Rows are points. The points of each table are mixes of a few directions, plus a little noise. Count the directions of each table, and those that both share. Where both have some left over, give the other angles between the two spaces (their principal angles), to ten degrees, smallest first.

First:
[[-60 -18 -32]
 [ -5  -2  -3]
 [ 50  15  28]
 [ 18   5   9]
 [ -3  -1  -2]]
Second (4 x 3):
[[-33 -10 -18]
 [ 45  14  25]
 [ 25   8  14]
 [-37 -11 -20]]
Directions: first 1, second 1, shared 1

First, 7 rows:
[[ 13 -17  32 -18  17 -15]
 [  0  30  23  -3 -14  18]
 [  6  -6  19 -10   3  -9]
 [-12  26 -26  17 -28  16]
 [ -8  -5 -30  13  15  12]
 [ -4   9  -5   4 -15   3]
 [  3 -37 -12  -3  21 -23]]
Second, 8 rows:
[[-27  10  -4 -12  27   2]
 [ 14  -1  -3  12 -22   4]
 [ -9 -10  -6   8  -5  17]
 [ 26 -16  47 -13  23   4]
 [ 11  10  -3  13 -20  15]
 [-23   5  -5  -6  17   8]
 [  9   7  -3  11 -16  11]
 [  0  -5 -21 -11  -3 -60]]
Directions: first 3, second 4, shared 2; angles 50

First, 8 rows:
[[ 19  -2   1  14   9   1  -8   0  22]
 [ -5   7  30 -36 -39 -17 -10  22  -1]
 [-26   4  16 -16   3   0   6   4 -20]
 [ 13  -6 -36  25   5  10  11 -19   2]
 [ 41 -16  19  23  -9   8  12 -10  56]
 [-46  24  -9 -14  60 -10 -33  23 -56]
 [ -2  -6   2  12  12  10  13 -12   5]
 [  5  -2 -23  -8 -41  -2  12  -8  -9]]
Second (7 x 9):
[[ 12   6   4  -1  -6  14   4   6  -3]
 [ 28  15  10  -1 -15  33  10  15  -7]
 [ 42  22  15  -2 -21  49  14  22 -10]
 [-45 -24 -16   2  23 -52 -15 -23  11]
 [ 29  15  10  -2 -15  34  10  15  -7]
 [-41 -22 -15   2  21 -47 -14 -21  10]
 [-26 -14  -9   1  13 -31  -9 -13   7]]
Directions: first 4, second 1, shared 0; angles 70

First, 10 rows:
[[ 55   8  39  -5 -10 -28  60  14   1 -27 -19  10]
 [-16  -2  -8   6  18 -19 -17   2   0  -2  -1  -2]
 [-21  -5  18  -8   4  21   5  21   2  14   7  19]
 [  4  -1  14   9  -8  30  -6  -2  10   9  -4  26]
 [ 14   3  -3   2  -3 -24   1   3   7 -19 -11 -16]
 [-10   1  11 -10  -2  22   7  14  12  15   7  17]
 [-11  -2 -19   1 -12  17 -23 -10   2   2   5 -16]
 [ -8 -13  -7  15   9 -18 -13 -16 -42  -9   4 -19]
 [  0  10 -23  -5   9  -2  -3 -17  13  17   7   2]
 [ -8   0 -22  -5  -5  -1 -10 -10  -4   0   7 -23]]
Second, 9 rows:
[[  9  -1  16   8 -45  13 -33  39  57 -48 -32 -19]
 [ 11   5 -13  -9 -12  -8   8  -4   4  -8   2 -22]
 [-18  -8  21  15  20  12 -13   5 -10  15   0  34]
 [ -2   0   1   2   3   0   0   0  -2   2   0   4]
 [  2   2  -5  -4   2  -4   6  -7  -6   4   5  -5]
 [-17  -8  23  17  12  15 -18  11   1   7  -5  30]
 [ 11   5 -20 -12   1 -12  20 -16 -12   6   9 -17]
 [  1   2 -12  -7  14  -9  17 -17 -22  17  14  -1]
 [  5   3 -13  -7   3 -10  14 -12 -12   7   9  -9]]
Directions: first 6, second 2, shared 2

First (9 x 18):
[[-12  -1  -9   4  11 -12  -5  -4  -8   3  -4   3   9  -8   4   2  -3   3]
 [ 14   1  10  -4 -13  14   6   5  10  -3   4  -4 -11   9  -5  -2   3  -4]
 [  3   0   2  -1  -3   3   1   1   2  -1   1  -1  -2   2  -1   0   1  -1]
 [ 14   1  11  -4 -14  15   6   5  10  -4   5  -4 -11   9  -5  -2   3  -4]
 [-13  -1 -10   4  12 -13  -5  -4  -9   3  -4   4  10  -8   5   2  -3   4]
 [ 17   1  13  -5 -16  18   7   6  12  -4   5  -5 -13  11  -6  -3   4  -5]
 [ 19   1  14  -6 -18  19   7   6  13  -5   6  -5 -14  12  -7  -3   4  -5]
 [-57  -4 -42  18  54 -58 -23 -19 -40  14 -18  17  44 -36  20   9 -13  16]
 [ 15   1  11  -5 -14  15   6   5  10  -4   5  -4 -11   9  -5  -2   3  -4]]
Second:
[[ -6 -34  26 -18 -14 -40 -30  10  52  18  19   0 -30 -41  60 -33  53  39]
 [ -3   6  -4   3  -3  15   1 -10 -16 -11  10   7   3  -4 -19   4 -15  -4]
 [  4   6  -4   3   7   0   8   5  -2   4 -14  -6   6  16  -3   7  -4  -9]
 [  5   6  -6   4   8   0   9   7  -2   4 -17  -7   8  18  -2   8  -4 -10]
 [  4   3  -3   2   7  -3   7   7   2   6 -15  -7   5  15   2   5   1  -7]
 [ -2   2  -2   1  -3   8  -1  -6  -8  -7   8   5   0  -5 -10   1  -7   0]
 [ -2   8  -5   4  -2  17   3 -11 -19 -12   8   7   5  -1 -22   7 -18  -7]
 [  3   4  -3   3   6  -1   7   5  -1   4 -13  -6   5  13   0   5  -2  -7]
 [ -4  -1   1  -1  -6   6  -5  -8  -5  -7  13   7  -3 -12  -6  -3  -3   5]]
Directions: first 1, second 2, shared 0; angles 90

First (10 x 24):
[[ -8   0   5  -7  -4  21   4  -1  -2   0  12  -7  -9  -7  -1 -10  -6  -8
    0   2  18   9  -3   0]
 [ 10   1  -5  10   4 -31 -10   3   2   2 -16  11   8   6   2  16   7  13
    1  -2 -26 -12   4   0]
 [ -1  -4   4  -5  -5   8   4   6   5   3   8 -10 -12  -6   3  -4  -3  -6
    2   2   7   5  -4   1]
 [  7  -3  -4   4   2 -14   2   3   4   0  -6   1   5   6   1   6   4   3
    2   0 -11  -5   0   0]
 [-16  -2   5 -17  -2  60  28 -11  -8  -9  28 -20  -3  -2  -7 -32 -11 -25
   -3   5  51  20  -7   0]
 [-23   5  21 -14 -14  31 -21   6  -1  11  23  -7 -42 -36   4 -10 -17  -6
    0  -1  24  18  -2  -2]
 [  1  -7  -4  -7   1  24  29  -4   1  -8  11 -16   8  11  -4 -15  -1 -16
    1   5  21   6  -6   2]
 [  4  11 -10  15  12 -29 -18 -12 -12  -5 -27  29  28  13  -5  15  10  21
   -6  -7 -26 -16  12  -2]
 [ 10   3  -7  12   6 -35 -13   0   0   1 -20  16  13   9   1  17   9  16
   -1  -4 -29 -14   6   0]
 [ 15  -5  -5   9   1 -34  -4  10  10   4 -13   3   2   7   5  16   8   9
    4   0 -28 -11   0   1]]
Second (10 x 24):
[[ 22 -13 -20   5   9 -22  31   0  15  -8 -12 -14  30  28   6   5  10  -8
    4   4 -14 -18 -12   4]
 [-26  18   8  -7  -1  26 -26 -13 -10   4   7   7  -9 -26   5  -8 -15   1
   -7  -7  20   4  -2  -2]
 [ 45 -33   6  12 -14 -43  29  43   6   0  -3   4 -20  35 -24  13  29   8
   15  17 -39  20  26  -1]
 [-18   9  16  -3  -9  17 -26   3 -13   5  10  14 -27 -23  -6  -4  -8   7
   -4  -2   9  16  12  -3]
 [-28  20  -8  -8  12  25 -14 -31  -1  -1   1  -6  22 -20  18  -8 -19  -7
  -10 -11  24 -17 -21   1]
 [-11  10 -10  -4  10  11   0 -20   3  -2  -3  -8  21  -5  13  -4 -10  -6
   -5  -6  12 -16 -17   2]
 [ -5   0  14   0  -9   4 -14   9  -8   5   7  11 -24 -10  -9  -1   0   6
    1   1   0  16  14  -2]
 [ 15 -10  -7   4   2 -14  17   5   7  -2  -6  -6   9  17  -1   4   8  -1
    4   4 -11  -5  -1   1]
 [ -3   3  -4  -2   4   3   1  -8   2  -2  -3  -4  10   0   6  -2  -4  -3
   -2  -2   4  -7  -7   0]
 [  8  -6   4   2  -5  -7   3  10   0   0   1   4 -10   4  -7   3   6   3
    3   3  -7   7   8  -1]]
Directions: first 3, second 2, shared 1; angles 60

First:
[[ -5   5   7  -3 -10  14  22   9  -9 -30  17  -2   5  -3 -13  34 -12  -9
    2 -32  -8 -14   5 -12 -19   6  23 -16  22  -1   3 -14]
 [ 42   9  -3 -33  27 -18 -27 -10 -14  25 -18  -8  -5   2 -30 -16  -2  -3
   24  34  -9   8 -17  14  46 -16 -25  12  -4  13   6   9]
 [ 12   6   4 -13   6   0   1   1 -10  -8   3  -3   0  -2 -18  12  -7  -7
   10  -5  -7  -5  -3  -1   8  -3   3  -4  11   4   5  -5]
 [-55 -12   3  44 -35  22  34  12  18 -31  20  11   5  -2  41  18   3   5
  -31 -42  12  -8  23 -17 -60  20  31 -15   3 -16 -10  -9]
 [-22 -12  -7  26  -6  -5  -7  -4  19  18 -10   7  -2   3  36 -30  15  12
  -17  16  16  13   4   5 -10   4 -10  12 -22  -9  -8  12]
 [ -4  -4  -2   7   0  -1  -4  -2   5   7  -3   2   0   1   9 -11   4   5
   -4   6   4   4   0   1  -1   1  -4   4  -7  -1  -2   3]
 [ -6   0   2   4  -6   4   6   2   1  -8   5   1   0  -1   1   7  -3  -1
   -3  -9   0  -2   3  -4  -9   3   7  -4   4  -2  -1  -4]
 [ 39   8  -2 -29  25 -17 -25 -10 -12  23 -17  -7  -3   2 -26 -17   0  -2
   21  31  -7   7 -16  14  42 -15 -24  12  -5  11   6   8]]
Second:
[[-18  -2 -13  40 -12  -6  -3  -8  -1   9  -4   5  -3  18  32 -24   7   6
   -5  13  22  14  15   6   0 -11   2   7  -2 -19 -24  22]
 [ 10  21   1  23  -9  12  19  -4 -23 -34   7  -7   4  12 -16  27 -22 -39
   22 -14  -6 -14  15   4  24 -10  17  -2  31 -15  -3 -13]
 [ -1 -14   1 -33  20  28   4  10  17  -6  -9 -20  11 -42  -6  17   5  10
  -15 -15 -11 -16   5   4 -20  17  17   5 -14  13  31 -39]
 [  6   1  -1 -31  10 -35 -21   3 -10  26  10  18 -20  13 -10 -14   7  42
   -3   6   6  25 -20 -10 -13 -12 -11 -11   5  16 -25  43]
 [  4  32   6  24   4 -20   4 -11  -8 -13   4  14 -13  15 -10  -8 -22 -35
   14   0  -9   4   0  18  34 -12  -2  18  17  -6 -22  11]
 [  9 -23   7 -40  -1  16  -3  13   9   6   0 -10  13 -18 -10  17  14  17
   -6  -5  -9 -12 -14 -20 -20  20  -9 -18 -18  17  35 -21]
 [  6  -4  -1   5   0  -1  -8  -6   4  12 -10  -3   4   2   6 -15   7  -5
    4  18   1   1  -4   4  14   0 -16   7 -13  -1   9  -2]
 [-11 -13   3  -9   4  34  15   9  16 -18  -3 -18  15 -31   3  22   2  -2
  -14 -21  -8 -20  12  -1 -24  18  21   0  -8   2  26 -39]
 [-18   4   8  33 -20  -3  10  -2  13  -8   6  15  -1   9  18  -7  -3 -19
   -5  -3  -1  -2   0  -2  -2   9  -8   5  -6  -7  -2   1]
 [ 13   2  -9 -11   3 -23 -19  -4 -19  23   1   6 -10  21  -4 -15   6  26
    9  18  14  21  -8  -4   8 -20 -10  -8   9   0 -22  36]]
Directions: first 2, second 6, shared 2

First (9 x 32):
[[-18   0 -17 -11 -20  -3  13  -3 -22 -10  -4 -16 -13 -17  16  35 -48   0
   11 -21 -21   4 -19  21  -3   6  -8  14  13  31  -6  32]
 [ 24  19  29   2  27 -14 -21  -7  18  12  20  25   6  20 -39 -40  38   0
  -19  12   4  14   7 -25   4 -16  17  -2  -3 -38  15 -12]
 [ -7  -9 -10   2  -9   8   7   4  -3  -3  -9  -8   0  -6  15  11  -7   0
    6   0   3  -8   1   7  -1   7  -7  -2  -2  11  -6  -2]
 [ 15  -1  14   9  17   2 -11   3  18   9   3  13  11  14 -13 -28  40   0
   -9  18  17  -4  16 -18   2  -5   7 -12 -11 -25   5 -27]
 [ 14  11  17   2  17  -8 -13  -4  11   7  12  15   4  12 -23 -25  24   0
  -11   8   3   8   5 -16   3  -9  10  -2  -2 -23   9  -8]
 [ 13  -4  11  10  14   5  -9   5  18   8   0  11  11  12  -8 -26  40   0
   -7  18  20  -7  17 -16   2  -3   5 -14 -12 -22   3 -29]
 [ -7 -17 -12   6  -9  14   9   9   1  -3 -15  -9   4  -5  22   9   2  -1
    8   5  12 -15   8   6  -2  10  -9  -9  -7  10  -9 -13]
 [-13   0 -13  -7 -14  -1  10  -2 -15  -7  -4 -11  -9 -12  12  24 -33   0
    8 -14 -14   2 -12  15  -2   5  -6  10   8  22  -5  21]
 [-20   2 -19 -13 -23  -4  15  -5 -26 -12  -4 -18 -15 -19  17  39 -56   1
   13 -25 -25   6 -22  25  -3   6  -9  17  15  35  -7  38]]
Second (11 x 32):
[[  3 -28 -15  -2 -18   1  34  -3  13 -13 -32 -22   3   2  25  14 -13 -22
   -2 -13   2  -5  29   4   5  21  -2   2 -29  21  -7   3]
 [  8  10  -8  -7 -17   2 -25  -3  -2   6   5  -1 -23   2  -6   9 -16  12
   -2 -20 -22  15 -18   6 -13  -8  11   3  -3   0 -10  15]
 [ -9  46  22   8  22   0 -60   9 -24  28  48  34  -7  -4 -42 -27  26  35
   -2  21   0   8 -47  -7  -5 -30  -1  -5  53 -40  12 -12]
 [-15 -21  -8  19 -17   3  20  15  -4   9 -29 -14   9  -5  12 -15  16 -19
  -13   5  26 -11  23  -4  17  26 -19  -6   7  -7   4 -27]
 [-14  10  30 -12  53  11  -7 -12  13  -8  29  14  20   5 -10 -38   2  15
    1  26  -2   9 -23  19  17 -34  -7 -14   1 -14  31  10]
 [ -5 -28 -12   8 -16   1  34   5   6  -6 -32 -19   9  -2  22   3   1 -23
   -6  -3  15 -10  31  -1  11  26 -10  -1 -15  11  -2 -12]
 [  7  -3  -3  -7  -1  -2   7  -6   5  -8  -2  -3  -2   2   5  13  -9  -2
    5  -6  -8   1   4   1  -6   0   6   4 -13  11  -5  10]
 [  1  -2 -18  12 -37  -1 -11  13 -12  16 -17  -8 -19  -4   0   9   1  -3
   -9 -17   1   2   3  -7  -6  18   0   4   9  -4 -15 -11]
 [  8  -6   3  -8  16  -6  23 -10   9 -18   2   1  14   2   8  16  -4  -8
   13   6   0  -9  15  -4  -3   0   5   5 -16  17  -1   8]
 [  7   1   6 -15  17   1   4 -14  12 -15   9   2   3   5   3   6 -14   4
    8  -1 -14   5  -4   9  -3 -14   8   1 -18  11   3  20]
 [  7  21   2   4  -2  -9 -21   4 -16   9  18  16  -7  -3 -17  13  10  11
    8   2  -1  -4 -11 -15 -15  -4   8   8  22  -7  -9  -5]]
Directions: first 2, second 4, shared 0; angles 40, 50

First, 9 rows:
[[ -4   0  -9   8   1  -5   1   2  -2  -2  -3   5   4   6  -4  -2  -3   2
   -3   3   5   3   2   5   3   3   2   2  -3  -7   2  -1]
 [  8  -4   3 -19   2   7  -4   9 -13  13   3  -2  -8  -7   1   0  -2 -14
    8  -8  -4  -1   1  -4   2   2   4  -2  -2   3   4   3]
 [ -1  -3  -7   5   3  -1   0   7  -4  -1  -4   4   1   6  -5  -1  -2  -2
   -3   2   1   3   4   4   1  -2   4   2  -2  -5  -1   0]
 [ -8   7   4   8 -15   1  -7 -10   6  -5   1  -2   6  -7   9   5  -5  11
    6  10   6  -6  -1   6  -2   7  -8   1  -5   7   4   6]
 [ 11  -6  15   2  -7   2  -1  -1   2  -3 -21  13   7   3   4  -2   0 -18
   -9   9  -7   8  -1  -3 -17 -10  -8  -4   4 -17   1  -1]
 [ -8   0 -12  11  26   3  11   2  16 -12  18 -18 -10  11 -17   0  14  26
   -7 -12  -6  -3   2  -2   8 -18  14   6  11  21 -24  -9]
 [  6   1   2  -1  -5  -5   8  -4  -5  -2 -14   6  10   3   5  -3  -3  -8
   -1   1   0   0 -12  -8  -3  -4  -9  -6   1 -15   5  -3]
 [ -2   1   2 -15  10  -3  -3   0   3  10  24  -8 -15  -7  -4  -1  10   1
    2 -15   1   3   8  -3   9  17  11   0   4  11   4  -3]
 [ -4   5   2   2 -15   1  -6  -5  -3   0  -4   2   7  -7  10   4  -9   2
    8   9   5  -6  -3   4  -2   6  -9   0  -7   1   7   7]]
Second, 9 rows:
[[  1  12  12  12   1  60  19  -6 -20  -1   6  18  11 -15   4  -9  -1   9
   16   4  13   9  21  -1   0  -9  -1 -22  20  19  -9  -2]
 [  0  -2  -2  -2   0 -12  -4   1   4   0  -1  -4  -2   3  -1   2   0  -2
   -3  -1  -3  -2  -4   0   0   2   0   4  -4  -4   2   0]
 [  0  -1  -1  -1   0  -5  -1   0   1   0   0  -1  -1   1   0   1   0  -1
   -1   0  -1  -1  -2   0   0   1   0   2  -2  -1   1   0]
 [  0  -4  -4  -4   0 -21  -7   2   7   0  -2  -6  -4   5  -1   3   0  -3
   -6  -1  -5  -3  -7   0   0   3   0   8  -7  -7   3   1]
 [  0   9   9   8   0  42  14  -5 -14  -1   4  13   7 -11   2  -6  -1   6
   11   3   9   7  15  -1   0  -7  -1 -15  14  13  -6  -1]
 [  0  -4  -4  -4   0 -19  -6   2   6   0  -2  -6  -3   5  -1   3   0  -3
   -5  -1  -4  -3  -7   0   0   3   0   7  -6  -6   3   1]
 [  0   0   0   0   0   1   0   0   0   0   0   0   0   0   0   0   0   0
    0   0   0   0   0   0   0   0   0   0   0   0   0   0]
 [  0  -6  -6  -6   0 -30 -10   3  10   1  -3  -9  -5   7  -2   4   1  -5
   -8  -2  -7  -5 -11   1   0   5   1  11 -10  -9   5   1]
 [  0  -3  -3  -3   0 -17  -5   2   5   0  -2  -5  -3   4  -1   2   0  -3
   -4  -1  -4  -3  -6   0   0   3   0   6  -5  -5   3   1]]
Directions: first 6, second 1, shared 0; angles 70

First (9 x 32):
[[  0   0   1   0   3   0   0   0  -1   2  -2  -3   2   0  -1   0  -1  -1
    2   1   1   0   2   2   1   0   1   0  -1   0   2   1]
 [ -2 -11  19   3  60  -7  -5   5 -19  45 -44 -53  20   4 -20  -7 -19 -24
   41  22  11  -2  29  38  13  -4  13   8 -13   9  46  26]
 [  1   6  -9  -2 -30   3   2  -3   9 -23  21  26 -10  -2  10   4   9  12
  -20 -11  -6   1 -14 -18  -7   2  -7  -4   7  -4 -22 -12]
 [  0  -2   3   0  12  -1  -1   1  -3   9  -9 -10   4   1  -4  -2  -4  -4
    8   4   2  -1   6   7   3  -1   3   2  -3   2   9   5]
 [  1   5  -9  -2 -30   3   2  -2   9 -23  22  27 -10  -2  10   3  10  12
  -20 -11  -6   1 -15 -19  -7   2  -6  -4   7  -4 -23 -13]
 [  1   6 -10  -2 -32   4   3  -3  10 -24  23  28 -10  -3  10   4  10  13
  -21 -12  -6   1 -16 -20  -7   2  -7  -4   7  -4 -24 -14]
 [ -1  -9  16   3  49  -6  -4   4 -15  37 -36 -44  16   4 -16  -6 -16 -20
   33  18   9  -2  24  31  11  -3  11   7 -11   7  38  21]
 [  1   5  -8  -2 -26   3   2  -2   8 -19  19  23  -9  -2   9   3   8  10
  -17 -10  -5   1 -12 -16  -6   2  -6  -3   6  -4 -20 -11]
 [  0   1  -2   0  -7   1   0   0   2  -5   5   6  -2  -1   2   1   2   3
   -5  -2  -1   0  -3  -4  -1   0  -2  -1   2  -1  -5  -3]]
Second:
[[-16   1 -22 -14 -18   4 -23   0   4  -2 -22  12  25  16   6  -1 -39 -24
   33 -16 -28  -8   3  -1 -34  16  17  30 -19  16 -25 -15]
 [ -1   1  -1  -1  -1   1  -1   0   0   0  -1   1   1   1   0   0  -1  -1
    2   0  -1   0   0   0  -1   1   1   2  -1   0  -1  -1]
 [ -1   0  -2  -1  -2   1  -1   0   0   0  -1   1   2   1   0   0  -3  -2
    3  -2  -2  -1   0  -1  -2   1   1   3  -1   1  -2  -1]
 [  4  -1   6   4   5  -1   7   0   0   1   6  -3  -7  -4  -1   0  10   7
   -9   4   7   3  -1   1   9  -4  -5  -8   5  -5   7   4]
 [ 18  -1  26  16  21  -5  27   0  -4   2  26 -14 -28 -19  -6   2  45  27
  -38  19  32   9  -3   2  39 -19 -20 -34  22 -18  29  17]
 [-14   1 -20 -13 -16   4 -20   0   3  -2 -20  10  21  14   5   0 -34 -21
   29 -15 -24  -7   3  -1 -30  14  16  26 -17  15 -22 -14]
 [ -7   1 -10  -6  -7   2  -9   0   2  -1  -9   5  10   7   3   0 -17 -10
   14  -7 -12  -4   1  -1 -14   7   7  13  -9   7 -10  -7]
 [ -3   1  -5  -3  -3   1  -5   1   1  -1  -4   2   5   3   1   0  -8  -4
    6  -4  -5  -2   1   0  -7   3   4   6  -4   3  -5  -3]
 [ 20  -1  27  18  21  -5  28  -1  -4   2  26 -15 -30 -19  -6   2  46  28
  -40  20  33  10  -4   2  40 -20 -21 -36  23 -19  30  18]]
Directions: first 1, second 1, shared 0; angles 90
